Every row gives one point. Before rounding, the points of a table are all equally far from one centre. They may lie mostly on one side of it. Write the centre, to within rounding.

Points (8 x 2):
array([[ 0.11,  0.66],
       [ 0.35,  0.38],
       [-0.26,  0.60],
       [ 0.25,  0.56],
       [ 0.26,  0.56],
       [ 0.26,  0.56],
       [ 0.35,  0.39],
       [ 0.07,  0.67]])
Centre: [-0.02,  0.30]

Points (11 x 4):
array([[-0.12, -0.15, -0.50, -0.40],
       [-0.87, -0.38, -0.14, -0.65],
       [ 0.27, -0.07, -0.02,  0.52],
       [-0.38,  0.37, -0.82, -0.01],
       [-0.53,  0.08, -0.79, -0.24],
       [ 0.28,  0.51, -0.33,  0.10],
       [ 0.23, -0.07, -0.33,  0.24],
       [-0.85, -0.13, -0.72, -0.13],
       [-0.45, -0.63, -0.24,  0.37],
       [ 0.37,  0.19,  0.25,  0.48],
       [-0.12, -0.09, -0.50, -0.45]])
Centre: [-0.60,  0.26,  0.20,  0.06]

Points:
array([[-0.54, -0.03, -0.06,  0.38, -0.42,  0.20, -0.33, -0.01],
       [-0.29, -0.39, -0.21, -0.18, -0.78,  0.54, -0.56,  0.19],
       [ 0.12, -0.07, -0.13,  0.12, -0.25,  0.03, -0.51,  0.37],
       [-0.39, -0.17, -0.30, -0.15, -0.56,  0.98,  0.05,  0.17],
       [-0.37, -0.78,  0.22, -0.24, -0.88,  0.35,  0.00,  0.53],
       [-0.24, -0.21, -0.27, -0.16, -0.81,  0.11, -0.43,  0.14],
       [-0.19,  0.02,  0.24, -0.01, -0.45,  0.24, -0.20,  0.60],
       [-0.44, -0.32,  0.14, -0.03, -0.49,  0.93, -0.25,  0.45],
       [ 0.06, -0.73, -0.58, -0.03, -0.09,  0.43, -0.69,  0.46],
       [-0.09, -0.11, -0.21, -0.01, -1.10,  0.09,  0.20,  0.44],
       [-0.49,  0.08, -0.39, -0.11, -0.50,  0.12, -0.18,  0.10],
       [-0.20, -0.79, -0.40, -0.16, -1.12,  0.73,  0.14,  0.35],
       [-0.15, -0.30, -0.71, -0.22, -0.05, -0.10, -0.30,  0.45],
       [-0.68, -0.26,  0.15,  0.15, -0.92,  0.10, -0.02,  0.38],
       [-0.42, -0.65,  0.03, -0.45, -0.58,  0.43, -0.26,  0.34]])
Centre: [-0.24, -0.58, -0.38,  0.30, -0.42,  0.35,  0.04,  0.51]

Points (13 x 9):
array([[-0.23,  0.32,  0.00, -0.26,  0.23,  0.67,  0.15, -0.65, -0.30],
       [-0.19, -0.13,  0.20, -0.55,  0.14,  0.33,  0.30, -0.45, -0.41],
       [-0.02,  0.27,  0.61,  0.08, -0.09,  0.77,  0.25, -0.92, -0.44],
       [ 0.19,  0.23,  0.05, -0.09,  0.06,  0.54,  0.53, -0.78, -0.56],
       [ 0.29,  0.28,  0.32, -0.74, -0.34,  0.60,  0.02, -0.35, -0.35],
       [-0.32, -0.23,  0.32,  0.32, -0.24,  0.72,  0.11, -0.82, -0.46],
       [ 0.06,  0.37,  0.42, -0.21,  0.22,  0.72,  0.45, -0.53, -0.32],
       [-0.02, -0.15,  0.35, -0.17,  0.11,  0.47,  0.41, -0.48, -0.64],
       [-0.20,  0.05,  0.62, -0.12,  0.05,  0.91,  0.26, -0.54, -0.22],
       [-0.10,  0.34,  0.03, -0.06, -0.15,  0.63,  0.17, -0.43, -0.78],
       [-0.18,  0.34,  0.82, -0.26, -0.47,  0.36,  0.31, -0.70, -0.59],
       [-0.14, -0.08,  0.67, -0.15, -0.21,  0.66,  0.30, -0.88, -0.47],
       [-0.25,  0.47,  0.57, -0.01,  0.25,  0.48,  0.15, -0.91, -0.04]])
Centre: [ 0.05,  0.15,  0.24,  0.05, -0.42,  0.21,  0.14, -0.45,  0.04]

Points, 15 rows:
array([[ 0.43, -0.33,  0.63, -0.60,  0.23,  0.10,  0.86, -0.09, -0.18,
        -0.49, -0.22,  0.06],
       [ 0.03, -0.40,  1.16, -0.27,  0.46, -0.04,  0.42, -0.55, -0.25,
        -0.41, -0.19,  0.31],
       [ 0.35, -0.43,  0.87, -0.26,  0.23, -0.26,  0.54,  0.04,  0.02,
        -0.50, -0.20,  0.44],
       [ 0.55, -0.50,  0.74, -0.48, -0.04, -0.05,  0.37, -0.14, -0.10,
        -0.65, -0.10,  0.40],
       [ 0.65, -0.44,  0.45, -0.10,  0.15,  0.00,  0.47,  0.02,  0.23,
        -0.21,  0.18,  0.14],
       [ 0.24, -0.30,  0.98, -0.71,  0.06,  0.05,  0.48, -0.09, -0.44,
        -0.57, -0.23,  0.01],
       [ 0.20, -0.34,  1.00, -0.46, -0.24,  0.05,  0.66, -0.40, -0.05,
        -0.46,  0.01,  0.22],
       [ 0.11, -0.27,  0.75, -0.40,  0.25, -0.11,  0.65, -0.26, -0.30,
        -0.30, -0.73,  0.27],
       [ 0.45, -0.16,  0.71, -0.69,  0.54, -0.12,  0.32, -0.41, -0.03,
        -0.48,  0.01,  0.30],
       [ 0.35, -0.41,  1.08, -0.28,  0.03, -0.10,  0.35, -0.39, -0.09,
        -0.55, -0.04,  0.27],
       [ 0.15, -0.16,  1.05, -0.52,  0.11, -0.24,  0.39, -0.14, -0.13,
         0.14, -0.31,  0.12],
       [ 0.06, -0.82,  0.68, -0.37,  0.35,  0.14,  0.85, -0.24, -0.08,
        -0.02, -0.18,  0.56],
       [-0.10, -0.63,  1.02, -0.32,  0.05, -0.16,  0.56,  0.08, -0.52,
        -0.15, -0.17,  0.23],
       [ 0.17, -0.65,  0.66, -0.70,  0.12, -0.38,  0.40, -0.32, -0.06,
        -0.28,  0.06,  0.32],
       [ 0.22, -0.51,  0.84, -0.40,  0.51, -0.27,  0.40, -0.19, -0.26,
        -0.64, -0.22,  0.33]])
Centre: [-0.16, -0.25,  0.44, -0.30,  0.20,  0.34,  0.19, -0.09, -0.11, -0.24,
 -0.05,  0.25]

Points, 22 rows:
array([[-0.14, -0.44, -0.45,  0.39, -0.87, -0.39,  0.25,  0.17,  0.15,
         0.49,  0.50,  0.87, -0.31,  0.19,  0.67, -0.34,  0.20, -0.33],
       [ 0.18,  0.26, -0.20,  0.04, -0.51, -0.52,  0.30,  0.39, -0.25,
         0.41, -0.31,  0.50,  0.31,  0.93, -0.11,  0.21, -0.09, -0.91],
       [ 0.58, -0.37, -0.38, -0.10, -0.75, -0.23, -0.11, -0.15, -0.20,
         0.63,  0.87,  0.85,  0.22,  0.09, -0.64, -0.37, -0.46, -0.08],
       [ 0.08, -0.54, -0.31, -0.17,  0.02, -0.29, -0.13,  0.28,  0.06,
         0.17, -0.16,  0.97,  0.46,  0.05,  0.20, -0.04,  0.35, -0.60],
       [ 0.50, -0.31, -0.33, -0.31, -0.51,  0.03,  0.29,  0.52, -0.32,
         0.42, -0.31,  0.99,  0.19,  0.59, -0.17, -0.18,  0.09, -0.01],
       [ 0.59, -0.42, -0.17, -0.34,  0.15, -0.60,  0.04, -0.21, -0.20,
         0.43, -0.03,  0.72,  0.21, -0.19, -0.69, -0.25,  0.22, -0.70],
       [ 0.30, -0.66, -0.16, -0.48, -0.31, -0.52,  0.09,  0.01, -0.42,
        -0.02, -0.23,  0.70, -0.08, -0.14, -0.35, -0.70,  0.22, -0.48],
       [ 0.26, -0.27,  0.39, -0.03, -0.38, -0.35,  0.60,  0.49, -0.29,
        -0.62,  0.73,  0.27, -0.03,  0.17, -0.14, -0.15,  0.11, -0.25],
       [ 0.53, -0.50, -0.35,  0.09, -0.16, -0.34,  0.19, -0.41, -0.27,
        -0.06,  0.78,  1.16,  0.29,  0.41,  0.11, -0.32, -0.04, -0.64],
       [ 0.11, -0.11, -0.89, -0.36, -0.83, -0.13, -0.29,  0.08, -0.22,
         0.68,  0.48,  1.01,  0.04, -0.19,  0.09, -0.29, -0.29, -0.18],
       [ 0.42, -0.27, -0.73, -0.10, -0.54, -0.33,  0.37,  0.26, -0.42,
         0.02, -0.16,  1.20,  0.04,  0.43, -0.22, -0.23, -0.37, -0.50],
       [ 0.04, -0.49, -0.50, -0.31, -0.48,  0.02,  0.36,  0.11,  0.01,
        -0.12, -0.31,  0.90, -0.45,  0.65, -0.61, -0.30, -0.37, -0.22],
       [ 0.04, -0.81, -0.20, -0.13, -0.44, -0.27,  0.11,  0.14, -0.08,
         0.86,  0.46,  1.00,  0.10,  0.05,  0.36, -0.21, -0.36, -0.57],
       [ 0.13, -0.29, -0.27,  0.03, -0.32, -0.07,  0.21,  0.35, -0.72,
         0.52,  0.32,  0.93, -0.68,  0.45,  0.01, -0.48, -0.64, -0.64],
       [ 0.39, -0.30, -0.50, -0.15, -0.45, -0.16,  0.78,  0.32, -0.57,
         0.32,  0.40,  1.21, -0.06,  0.07,  0.30, -0.19, -0.14, -0.11],
       [-0.05, -0.34, -0.57,  0.41, -0.67,  0.42, -0.49,  0.41, -0.11,
         0.48,  0.14,  0.56, -0.54,  0.35, -0.02, -0.27,  0.01,  0.09],
       [ 0.02, -0.69, -0.17,  0.01, -0.30, -0.04,  0.09,  0.32, -0.52,
         0.12,  0.09,  1.14, -0.20,  0.64,  0.18, -0.03, -0.05, -0.42],
       [ 0.29, -0.61,  0.20, -0.10, -0.78, -0.14,  0.44, -0.25, -0.42,
        -0.08,  0.31,  0.65, -0.52, -0.20, -0.25, -0.46, -0.09, -0.45],
       [ 0.08, -0.48, -0.38,  0.36, -0.11, -0.24,  0.73, -0.06, -0.45,
         0.09, -0.12,  1.20,  0.17,  0.42, -0.36, -0.09, -0.21, -0.28],
       [ 0.51, -0.37,  0.08,  0.37, -0.71, -0.33,  0.21, -0.14, -0.27,
        -0.03,  0.57,  0.49, -0.09, -0.17, -0.19,  0.24, -0.72,  0.00],
       [-0.04, -0.41, -0.20,  0.08,  0.08,  0.00, -0.13,  0.56, -0.31,
         0.03, -0.12,  0.75,  0.16,  0.45,  0.38,  0.09,  0.52, -0.34],
       [ 0.02, -0.36, -0.59, -0.32, -0.42, -0.11,  0.72, -0.17, -0.66,
         0.05,  0.32,  1.08, -0.43, -0.04, -0.43, -0.33,  0.22, -0.55]])
Centre: [ 0.06, -0.02, -0.42, -0.04, -0.17, -0.21,  0.25, -0.04, -0.06,  0.32,
  0.37,  0.14, -0.06,  0.29, -0.11, -0.25, -0.06, -0.26]

Points:
array([[ 0.05,  0.32,  0.30, -0.08, -0.68, -0.08, -0.19,  0.34,  0.61,
        -0.18, -0.54, -0.07,  0.11,  0.01,  0.40,  0.49, -0.28, -0.18,
        -1.06, -0.75, -0.47,  0.04,  0.34, -0.24],
       [-0.16, -0.02,  0.24, -0.09, -1.12, -0.24, -0.48,  0.47,  0.60,
         0.24, -0.79, -0.46, -0.12, -0.24,  0.10,  0.61, -0.07, -0.20,
        -0.52,  0.22, -0.02, -0.07,  0.83, -0.37],
       [ 0.26,  0.22, -0.06,  0.15, -0.30, -0.38, -0.56, -0.17,  0.12,
         0.10, -0.47,  0.30, -0.50, -0.46,  0.71,  0.33,  0.15,  0.01,
        -0.61,  0.23, -0.62, -0.14,  0.47, -0.04],
       [-0.44,  0.42,  0.18, -0.13, -0.59, -0.07, -0.26,  0.37,  0.42,
        -0.08, -0.54,  0.28,  0.19, -0.38,  0.37,  0.56,  0.26, -0.49,
        -0.84, -0.16, -0.02, -0.02,  0.32, -0.03],
       [ 0.01, -0.05,  0.03,  0.35, -0.86,  0.51, -0.24,  0.15, -0.44,
         0.06, -0.93, -0.16, -0.28, -0.05,  0.47,  0.20,  0.00, -0.42,
        -0.67,  0.29, -0.35, -0.32,  0.59,  0.23],
       [ 0.39,  0.20,  0.15,  0.31, -0.78,  0.07, -0.09,  0.69,  0.01,
        -0.11, -0.50, -0.09, -0.17, -0.01,  0.18,  1.27, -0.01, -0.49,
        -0.69,  0.06, -0.22, -0.39,  0.07, -0.01],
       [ 0.34,  0.59,  0.43,  0.03, -0.06, -0.21,  0.02,  0.66, -0.47,
         0.05, -0.37, -0.12, -0.07, -0.26,  0.18,  0.56,  0.05, -0.58,
        -1.18, -0.27, -0.38, -0.38,  0.67, -0.25],
       [-0.24,  0.19,  0.63,  0.28, -0.76,  0.16, -0.26,  0.55, -0.29,
        -0.14, -0.55,  0.06, -0.41, -0.06,  0.69,  0.80,  0.30, -0.21,
        -0.43, -0.14, -0.81, -0.12,  0.28, -0.11],
       [ 0.34,  0.11,  0.50, -0.09, -0.51, -0.14, -0.16,  0.55, -0.20,
         0.05, -0.83, -0.29, -0.42, -0.06,  0.77,  0.91, -0.27, -0.12,
        -0.93, -0.14, -0.34, -0.22,  0.29,  0.15],
       [-0.18,  0.35,  0.06, -0.03, -0.79, -0.18, -0.27,  0.43, -0.10,
        -0.07, -0.65,  0.25, -0.05,  0.01,  0.62,  0.85, -0.16, -0.34,
        -0.83, -0.26, -0.18, -0.03,  0.68,  0.23],
       [ 0.02,  0.27,  0.53,  0.21, -0.69, -0.26, -0.40,  0.57,  0.29,
        -0.03, -0.98,  0.06,  0.04, -0.19,  0.29,  0.48, -0.14, -0.40,
        -0.96, -0.25, -0.47, -0.39,  0.54,  0.28],
       [ 0.65,  0.89,  0.52,  0.16, -0.77, -0.07, -0.42,  0.32, -0.03,
         0.23, -0.50,  0.08, -0.08, -0.33,  0.79,  0.61,  0.23, -0.34,
        -0.48, -0.07, -0.20,  0.44,  0.43,  0.05],
       [ 0.46,  0.45,  0.04,  0.25, -0.56, -0.23, -0.17,  0.26,  0.10,
        -0.01, -0.66,  0.03, -0.16,  0.11,  0.44,  1.10, -0.59, -0.19,
        -0.66, -0.51, -0.34, -0.26,  0.05, -0.15],
       [ 0.27, -0.06,  0.03,  0.50, -0.22, -0.16, -0.45,  0.06, -0.06,
        -0.40, -0.74,  0.21, -0.23,  0.10,  0.16,  0.36,  0.16, -0.21,
        -0.73, -0.39, -0.47, -0.10,  0.35,  0.12],
       [ 0.19,  0.14,  0.57,  0.19, -0.51, -0.55,  0.05,  0.17,  0.10,
         0.10, -0.47,  0.38, -0.09, -0.23,  0.50,  0.60,  0.32, -0.53,
        -0.73,  0.02, -0.40,  0.05,  0.32,  0.23],
       [-0.02,  0.30,  0.51,  0.24, -0.44, -0.21, -0.38,  0.62, -0.10,
        -0.20, -0.63,  0.47,  0.10, -0.05,  0.07,  1.01, -0.37, -0.29,
        -1.03, -0.26, -0.05,  0.09,  0.61,  0.13],
       [ 0.11,  0.34,  0.25,  0.07, -0.50, -0.10, -0.10,  0.62, -0.01,
        -0.05, -0.60,  0.29, -0.18, -0.15,  0.77,  1.03,  0.50, -0.17,
        -0.49, -0.15, -0.39, -0.03,  0.61, -0.08],
       [ 0.03,  0.50,  0.04,  0.20, -0.18,  0.38,  0.02,  0.32,  0.01,
         0.61, -0.65, -0.01, -0.22, -0.50,  0.79,  0.69, -0.46, -0.21,
        -1.04, -0.01, -0.12, -0.28,  0.74, -0.16],
       [ 0.18,  0.06,  0.40,  0.20, -0.79, -0.25, -0.66,  0.98,  0.26,
         0.31, -1.19,  0.18, -0.12,  0.02,  0.57,  0.41, -0.57, -0.04,
        -0.80, -0.50, -0.20, -0.08,  0.69, -0.51],
       [ 0.44,  0.24,  0.07, -0.29, -0.56,  0.09, -0.01,  0.36, -0.13,
        -0.44, -0.92,  0.37, -0.38, -0.09,  0.73,  0.34, -0.05, -0.01,
        -0.91, -0.47, -0.02, -0.31,  0.29, -0.05],
       [ 0.34,  0.02,  0.12,  0.15, -0.38, -0.62, -0.15,  0.47, -0.36,
         0.13, -0.97,  0.16, -0.35, -0.16,  0.20,  0.39, -0.17, -0.59,
        -0.84,  0.27, -0.36,  0.28,  0.29,  0.33],
       [-0.01,  0.59,  0.17, -0.02, -0.30, -0.07, -0.26,  0.51,  0.28,
        -0.25, -0.08, -0.14, -0.12,  0.01,  0.53,  1.01,  0.20, -0.03,
        -0.90, -0.11,  0.16, -0.15,  0.33,  0.15],
       [-0.03,  0.21,  0.13,  0.22,  0.08, -0.30, -0.34,  1.02,  0.16,
         0.46, -0.85,  0.10, -0.03,  0.05,  0.61,  0.20,  0.10, -0.70,
        -0.89, -0.03, -0.43, -0.16,  0.29,  0.05],
       [ 0.33,  0.25,  0.01,  0.22, -0.66,  0.07, -0.38,  0.85,  0.16,
        -0.23, -0.45,  0.08,  0.19,  0.18,  0.63,  0.73, -0.07, -0.10,
        -1.19,  0.30,  0.04,  0.15,  0.81,  0.21],
       [ 0.07,  0.26,  0.30,  0.26, -0.39, -0.32, -0.11,  0.32, -0.17,
        -0.05, -0.65,  0.73,  0.33, -0.04,  0.50,  0.64, -0.17, -0.30,
        -0.59, -0.71, -0.16,  0.03,  0.54,  0.03],
       [ 0.39,  0.30,  0.30,  0.28, -0.29, -0.34, -0.46,  0.24, -0.30,
         0.20, -0.82,  0.26, -0.34, -0.25, -0.15,  0.58, -0.25, -0.86,
        -0.87, -0.14, -0.35,  0.03,  0.31, -0.35],
       [ 0.10,  0.30, -0.08,  0.10, -0.46,  0.09, -0.06,  0.72,  0.28,
        -0.12, -0.74,  0.06, -0.37, -0.16,  0.70,  0.89, -0.28, -0.23,
        -0.68, -0.21, -0.85, -0.34, -0.05, -0.11],
       [-0.16,  0.69,  0.33,  0.33, -0.55, -0.07, -0.31,  0.46, -0.16,
         0.08, -0.97, -0.06,  0.17, -0.08,  0.31,  0.78,  0.24, -0.35,
        -0.64, -0.21, -0.46,  0.19,  0.62, -0.11]])
Centre: [ 0.22,  0.29,  0.33,  0.12, -0.44,  0.08, -0.08,  0.72, -0.02,  0.14,
 -0.24,  0.12, -0.10, -0.04,  0.13, -0.02, -0.41,  0.10, -0.25,  0.21,
 -0.14, -0.04,  0.31, -0.35]
